Each row is a point. The window is the flat piece filled in between its corners: a triangle in 3 columns, a solid with four corners in 4, and so on. A path goes straight from each point to the next, and from the last back to the first. List the points from which the path goes on through the window.
In the rows, 128 means zero.

Window (4 x 4):
[[130 138  96 128]
 [106 158 106 105]
 [ 77 143 137 148]
 [166 152 151 182]]
Path:
(1): [131 170 191 119]
(2): [ 94 146 130 119]
(3): [127 177  69 125]
(4): [115 178 101 134]
(5): [101 142 116 102]
(6): [128 136 145 140]
(7): [ 88 156 113 168]
(8): [156 142 126 206]
Through the window after points: 2, 4, 6

Window:
[[ 95 125 116  88 143 112 149 161]
 [140 117 128 167 106 147 194 103]
 [111 164  87 107 113  67 112 129]
 [123 162  75  92 144 143  89  87]
 [ 86 123 124 119 108 140 116 136]
 [198 144 133 188 158 176 145 143]
 [115 162 138 116 127 105 135  96]
 [169 100 129 150 105 114 125  29]]
Path:
(1): [175 150 104 104  82 143 136  66]
(2): [109 149 100  85  88 129 147 165]
(3): [ 96 136 123 139 180  92 111 119]
(4): [ 85 100  89 144 156 105 111 129]
(5): [183 193 120 109  81 117 135 114]
(6): [163 144 136 137 102 142 149 122]
(7): [ 93 148 102 134 169  87 146  80]
(8): [117 144 111 130 149 114 100 127]
Through the window after points: none

Window:
[[175 166 140 154 138 147 111 127 146 155 103]
 [101 142 103 162 110 119 146 103  82 153 165]
 [127 147 109 181  88  71 124  68 103  76 136]
 [128 175 177 135 125 149 166 146 102 155 118]
 [141 133 108 132 132 122  62  71 107 117  79]
 [ 73 108 137  93 122  98 106 170 153 126 182]
 [163  95 163 132 197  97 155 147 109  83 119]
 [107  95 100 137 116 127 139 115 136  59 101]
 [132  76 150 118 138 144  83 110 101 118 143]
 [128  37 146 141 152 103  93 114 131 149  99]
 [142 134 101  90  66 143 159 150 126  99  83]]
Path:
(1): [113 133 127 134 127 131 115 147 112 117 133]
(2): [145  35 153  90 160  89 159 106 158 142 116]
(3): [131 134 160 110 143 139 127  97 141 135 124]
(4): [134  95 130 158 140  98 129 185  65  93 130]
(5): [125  81 130 143 155 129 130 153  80 104 126]
(6): [171 130 186  99 145 104  96  66 171 121 129]
(7): [142  88 132 101 130 130 137 111 128  95 117]
(8): [ 98 123 128 218 163  84 106 158 105 107 100]
Through the window after points: 3, 5, 7

Window:
[[129 179 171 216 152 116 108 142 182 109  62 145]
 [175 162 213 118 135  85 179 132 106 106 124 105]
 [138 134 121  90 175 123 125 128 124 174 129 140]
 [161 131  94 115 136 156 162  97 116 122 121  77]
 [126 125  68 138 119 136 186 113 103 104  75 139]
 [124  80 124  65 196 113  77 105 164 143 120 110]
 [163 163 136 124 159 139 107 118 148 103  84 148]
 [147 120 159  94 137 135 150  98 155 163 144 162]
 [119 141 133 114  48  56 125 161 149 119 168 124]
 [170 118 132 198  98  95  66 102 154 141 144 171]
 [107 145 130 141 148 130 110  91 131 129 135 165]
 [141 145 116 196 153 129 126 135 165 100 126 182]]
Path:
(1): [125 130 147 150 134 139 121 132 155 102  92 146]
(2): [150 146 144 133 148 167 127 134 128 130 116 155]
(3): [115 125 105 112 140  43 117  77 157 143 135 136]
(4): [147 158 155 133 143  53 160  89 173 119 119 147]
(5): [138  96  95  96 143 196 106 143 100 148 142 132]
(6): [146 134 144 135 130 147 134 131 126 119 113 133]
(7): [149 162 115 164 140  94 149  91 159 132 127 156]
(8): [149 174 118 138 160 104 180  76 157 110 102 109]
(9): [139 115 151 129 126 127  95 151 110 125 129 131]
(10): [113  83 121 104 120 161 107 167 147 145  70 134]
(11): [158 185 138 132 148  87 172  87 132 114 165 129]
(12): [195 203 126 180 158  41 118 113 146 161 161 138]
Through the window after points: 2, 12

Window:
[[166 133 148 131 151 136 158 144 146 131 106  92 138 192]
 [140 121 130  93  98 188 144 196 123 139 175 166 124 131]
 [ 54 175 117 153 175  76 116 114 118 117 119 160 123 122]
 [187 138 143 146 165 112 153  85  93 133 135  98 125 139]
 [175  89 141  66 152 131 145 126 130 121  74 115 117 134]
 [138 119  63 137  79 130 118 165 168 158 182 145 158 112]
 [130 150 110 137  64 135  66 162 118 162 170 153 117 161]
 [ 88 200 153 149 183 135 101  72 150 177 106 177 127 141]
 [156  55 144 117 116 181 152 154 141 123 130  82  80 129]
 [151 147 127 164 226 136 112 112 108 122  65 130 127 137]
 [ 98 171 144 192 165 118 131  60  98 149  63 184 157 164]
 [117 170 122 143  70 134 117 186 124 189 142 135 132 102]
 [137 135 126 152 103 104 123 179 159 154 153 190  94 117]
 [182 138 125 112 140 168 167 115 134  78  84  98  76 135]]
Path:
(1): [146 121 145 163 102 148 130 117 126  97 132 131 146 113]
(2): [155 162 188 149 129 121 104  90 118  82 110  90 140 123]
(3): [141 125  83 131 164 141 143 142 129 167 101 156 100 152]
(4): [153 112 125  78 168 157 147 138 113 182 115 130  70 155]
(5): [150 112 136 132 102 141 130 146 144  97 121 124 141 121]
(6): [149 145 169 149 129 109 100 116 136 126 102 129 156 128]
(7): [131 142 107 143 136 130 139 138 130 154 125 144 106 138]
(8): [103 144  93 105 165 112 129 154 137 200 109 146  97 160]
Through the window after points: 4, 8

Window:
[[ 98 160 101 119 115 126 153  69 160  76  55 142 114 170]
 [126 102 124  95 117 130 109 164 137 144 182 122 106 137]
 [178 124  81  95 105  86 137 136  88  92 142 164 150 114]
 [130  28 140 104 137  90 119 111 136 125  97  88 147 154]
 [ 85 151 132 163  94 145 160 118 119 141 124 132 206 160]
 [ 95 163 126 215  80 131 140 148 120 129 107 148 112  99]
 [ 96  80 108  95 164  35 156 144 129 124 120 156 114 132]
 [124 105 129 151 192  73 131 125 134 125 138 178 156 117]
 [ 93 165 112 132  84 139 123  98 148 161 127 217  93 104]
 [ 82 154 101  97  76  68 125 140 210 111 109 158 128 130]
 [119 105 136  81 171 136 159  90 106  86  94 133 139  56]
 [133 141 139  81 108 134 125 128 137 162  86  47 126 110]
 [170 110  72 129 138 129 201 171 148 132  98  96 130  89]
 [105 121 202 111 101  79 123  98 149 140 160 183  90 120]]
Path:
(1): [107 149 123 121  92  96 158  96 147 137 147 120 130 103]
(2): [117 126 140 133 114 134 116 136 134 128 103 175 122 126]
(3): [110 121 138 102 120 150 107 142 136 103  62 148 102 150]
(4): [111 143 122 143 106  65 173  87 145 146 145 126 151 100]
(5): [102 126  96 124 102  94 166 123 153 120 151 112 129 123]
(6): [124 131 130 108 114 100 118 145 163 123  76 172 137 122]
(7): [104 136 142 133 140 124 122 144 150 120  96 170 137 116]
(8): [125 111 132 134  99  79 161  86 106 128 162 132 105  99]
(9): [ 56 109  77 165 100  64 154  99 146 146 162 137 142 122]
(10): [184 132 163  87 124 150 114 162 133 124  78 159 102 134]
(11): [106 136 177 110 132 110 116 183  87 129  54 127 120 156]
(12): [127  88  95 118 139  92 158 101 155 113 157 133 147 104]
Through the window after points: 5, 7

Window:
[[172 160 137  93 164 118 129 134 111 118 113 165 171 149]
 [137 155  98  98 135 110 148 172 104 138  96 171  97 109]
 [ 61  92  88 175 155 111 165 104 178 164 108 144 130  72]
 [137 134 156  88 153 124 103 175 132  93 149 116 123 156]
 [154  94 158 144 107 196 173 151 135  96 165 137 117 177]
 [135 146 158 148 147 171  99  95 140  85 121 132  97 168]
 [152 144 133  87 129  82 159 122 103 130 141 144 106 178]
 [ 92 103  72 122 160 133 190  97 135 139 103  99 118  52]
 [102 142 134  87 153 112 150 122  99 213  96 149 128  81]
 [122 194 185 134 127 152 130 128 148  66 164 142 133 129]
 [165 115 164 172 102 134 138 144 105  94 131 103 126 155]
 [133 180 152  87 120 128 146 159 128 121  89 126 143 185]
 [ 74 153  62 153 163 136 155 117 114 192 133 125 138  92]
 [149 109 108 153  83 173 132 116 196 113 162 102 116 103]]
Path:
(1): [170 156 122 118 177 110 180 136 127 195 116 120 105 114]
(2): [ 61 124 115 145  98 163 112 102 116  85 120 153 156 123]
(3): [123 129 102 123  98 161 135 116 139 100 166 114 106 114]
(4): [198 105 183 187 153 114 149 157 211 173  64 127 170 127]
(5): [171 172 151 119 163 123 130 131 146 148 110 120 105 116]
(6): [ 98  77 126 146  91 138 153 131 116  77 139 152 145 155]
(7): [ 71 118 121 104 123 124 108  84 121 103  95 151 138 119]
(8): [153 148 135 114 152 133 147 154 128 150 137 129 128 127]
Through the window after points: 3, 7

Window, 14 rows:
[[ 95 146 106 153 126  64 149 100 100 121 135 162 162 129]
 [119 168 109  98 101 183 143  78 116  56 140 114  82 116]
 [106 143 157 164 147 110 138 163  68 103 143 159 174 165]
 [118 130 102 145 156 104 154 160 127 137 136 120 192 125]
 [166 146 133 133 148 170  76 143 147 195 126 154 128  72]
 [156 180 111 128 115 157 106 107 110 165  94  82 120 163]
 [113 130 145 111 141 111  84 120  86 183 131 126  52 164]
 [139 160 108 134 154  82 173  80  79 155 142  65 138 110]
 [125 107 132 117 115 183 130  87 104 139  67 143 158 113]
 [115 172 139 101 184  96 106 108 104 178  88  79 142 113]
 [150 141 160 145 119 144 131 151 136 116  92 159 121 158]
 [172 131  48 190 160 121 144 118 109 103 148 172 120 130]
 [108 112 157  84 102 103  82 136  79  86 137 148 114  81]
 [164 158 110  92 138 115 116  87 104 146 143 149  83 183]]
Path:
(1): [119 117 130 175 172 144  84 103 135 126 138 118 144 184]
(2): [135 185 113  83 123  93 162 127  76 153  98 125 127  79]
(3): [133 195 124 116 155 133 137 176  91 135 143 171  94 139]
(4): [129 102 138 151 134 105 107  96 110 159 101 112 165 136]
(5): [129 131 118 164 147 115  87 109 152 142 134 107 170 144]
(6): [138 158 111  93 143 119 198 150  59 143 127 148 115  91]
(7): [139 168  91  84 145 153 124 158  75 124 140 178  94  93]
(8): [112 113 161 121 108 103  95 113 106 104 127 121 137 110]
Through the window after points: 1, 5, 7

Window:
[[148 133  81 141 154 147 101 120 118 164 131 120 171 178]
 [144 104 107 118 135 144 151 140 180 140 168 148 157 149]
 [ 85 110 220  62 130 118 152  83 105 144 103  66 113 145]
 [115 104  96 188  85 123 135 115 131 134 175 137 140 162]
 [151  88 204 113  95 186 119 112 129  62  76  83  86 124]
 [111 103  84 138  73 117 151 168 137 164 124  98 166 146]
 [156 111  82 125 129  60 156 129 112 143 159 110 162 135]
 [102 161  71 156 112 110 148 115 161 126 131 115 155 122]
 [106 144 223  45 132 131 102 131  83 107 150  66 157 138]
 [117 107 133 127 104 159 132 147 136 118 136  61  48 131]
 [147 130 108 126  85  92 103 109 166 174 155  89 152 144]
 [128 156  94 116  86  99 132 133 127 150 123 161 120 164]
 [130 117 197 137 113 141 140 148 155  80 100  58  84 187]
 [ 96 113 213 100 152  99  87 141 115 138 105  98 124 118]]
Path:
(1): [ 87 122 118 106 123 125 107 136 131 117 123  91 115 141]
(2): [160 135 179 150  99 146 167 110 156 128 131 111 149 143]
(3): [156 115 162 143 102 135 161 127 112 174 184  85 120 105]
(4): [109 124  95 128 115 104 119 126 152 110  99 119 131 174]
(5): [125 113 113 110 100 111 108 115 154 123 140  92 134 139]
(6): [150 160 154 165 100 115 151 122 132 210 134 101 149 151]
(7): [130 141 174 133 131  96 190 137 112 172 128  99 115 128]
(8): [122  89  98  85 115 116  97 101 140 107 144 101 163 157]
Through the window after points: 5, 7

Window:
[[166 117 163 115 129 141 102 128 116  59 134 184 232 126]
 [ 87  88 126 115 111 146 151 129 156 133 194 118  85 138]
 [100 152 131  94 137 167 130 124 117 183 177 153 122 166]
 [ 27 136 103 172 165 175 160 110 139 149 150 113 110 110]
 [177 134  98 125 111 131  48 123 130  97 141 185 162 107]
 [149 102 102 148 108 176 130 138 100 105 105 163 155 160]
 [ 82 162 133 178 155 161 160 175 156 158 166  65  90 146]
 [148  94 164 147 120  98  92 136 105 131  99 185 168 116]
 [176  97 105 115 174 122 126 117 148 130 120 152 169 127]
 [144 123 144 122 107 144  87  91 189 115 110 182 161 168]
 [121 106 100 102 101 124  95 162 150 135 120 153 206 134]
 [ 63 120 133 138 164 168 120 122 100 135 120  29 106 133]
 [ 90 166 110  96 124 112 158 130 137 111 131 146 101 151]
 [ 43 133  92 180 159 115 146 109 130 152 194  71  98 193]]
Path:
(1): [142 121 130 124 141 137 138 105 133 134 126 131 166 118]
(2): [140 117 126 113 103 134 132 122 130 123 144 118 180 122]
(3): [121 126 119 138 159 156 109 138 134 127 128 162 130 140]
(4): [ 64 116 136 130 160 138 108 188 107 136 144 134 124 173]
(5): [155 119 102 156 106 135 135  66 167 108 138 123 151 115]
(6): [114 130  98 150 109 117 122  94 132 125 149 124 167 123]
(7): [102 117 133 115 173 191 130 169 137 126 136 142 100 190]
(8): [115  86 101 132 159 136  89 166 132 101 147 149 121 172]
Through the window after points: 8

Window (14 x 14):
[[156 101 105 128 125 108 174  77 105 126  96 123  74 134]
 [170  98 120 151 166  94 157 142 112 173 143 172 172 113]
 [139 163  98 122 117  64 141 180 122 134 166 155 121 189]
 [132 178  93 126 138 102  96  87 168 107 121 129 182 107]
 [ 53 138 145 140  77 138 130 144 122  62 122 131 161 168]
 [108 124 129  93  84 134 126 179 106 110 154 207  80 111]
 [137 111 125 172  76 167  90 135 136 155 111  48 128 137]
 [162 133 197 195 149 104 122 137 111 117 136 141 126 139]
 [ 68 161 112 136 117 145 111 144 175 124  94 126  97 115]
 [126 195  98 146 162 174 106 149 140  81 119 140 128 153]
 [133 156 179 153 174 175  84  54  99 144  93  82 127 136]
 [125 135 193 107 119 165 157 154 135 116 150 148  83 121]
 [106 141 153 113 143 155  96 138 159  76  71 132 113 158]
 [153 120 130 126  88 108 163 153  81 166 103 136 157  67]]
Path:
(1): [128 156 147 148  88 134 110 161 153 123 116 189 135 151]
(2): [166 146 141 133 111 123 142 114 140 126 123 154 130 155]
(3): [103 119 116 142 143 120 115 175  85 131 132 110 148 102]
(4): [109 117 130 120 143 120 110 142 106 123 123 127 128  99]
(5): [158 195 147 178  78 172 133 135 171 127 117 127 149 184]
(6): [127 191 114 149  90 184 111  92 175 124  50 141 148 164]
(7): [131 118 129 150 131 137 107 162 113 120 149  88 115 127]
(8): [ 67 134 103 109 125  95 108 164 105  76 128  83 120 129]
(9): [217 150 167 174 140 165 143 102 136 197 113 178 132 122]
(10): [104 163 153 156  88 172 138  96 139 132  71 152 137 165]
(11): [149 121 115 108 178  94  97 175 132 105 148 113  93 104]
(12): [137  95 155 131 181  96 129 130 119 136 158  71 109  77]
(13): [136 158 149 153 101 146 128 135 113 109 110 173 141 166]
(14): [178 159 134 119 103 149 145 141 151 149 112 213 139 137]
(15): [ 59  99 132 119 113 111 112 168  78  93 156 114  76  95]
(16): [118 142 133 121 136 127 136 142 117 116 144 103 127 132]
Through the window after points: 6, 14

Window (14 x 14):
[[167 148 171 113 111 158 131 148  96 111 112  73 174 156]
 [140 144 141 157 102  76 105  75 164 188 108 117 107 126]
 [117 107 119 112  73  94 156 167 110  81 112 121 177 138]
 [149 166  81 160 140 147 148 109 126 152  80 151 157 156]
 [198 172 180 104 137 123  92 108 135 121 171 105 175  97]
 [149 117 128  71 141 166  73 115 143 165 119 141 146 101]
 [122 154 120 104  56 124  79  80 182 144 152  96 124  81]
 [156  95  85 145 151 134  69 124 124 102 128  98 100 168]
 [138 101 162 153 106 125 178 162 156 108 121 102 142 133]
 [203 181  92 121 122 182  81 149  83 168 120 146 123 165]
 [110  60  89 127 123 152  53 145 117 128 147  90 137  79]
 [120 186 153 128 179 123 115 183 142 117 107 134 132 115]
 [ 96 163 161 115  84 164 111  90 151 212 150 161 169 142]
 [129 126 162 132  80 108 168  86 121  87 128 107 129  96]]
Path:
(1): [115  99  96  73 119 132 143  88 128 171 118  36  99 132]
(2): [166 155 172 158  99 133  69 141 140  94 151 176 164 107]
(3): [163 143 126 170  46 155  70 136 135 124 103 125 147 122]
(4): [149 152 136  92 179 132 145 126 114 139 136 109 145 144]
(5): [143 158 145 119 116 138 137 137 132 183 141 101 159 128]
(6): [123 135 156 120  94 156 101 106 135 125 121 139 154 142]
(7): [141 133 125 136 103 137  99 107 158 126 115 137 130 113]
(8): [146 166 144  97 134 125 110 113 109 185 169  60 145 129]
(9): [161 115  85  71 141 134 140 100 136 159 161  93 146 148]
(10): [159 164 131 138 106 160  85 148 107 144 104 150 137 133]
(11): [152 108 132 202  83 144 122 112 111  77  94 162 120 111]
(12): [127 154 123  96 135 127 122 132 145 174 119 100 149 144]
Through the window after points: 3, 5, 9
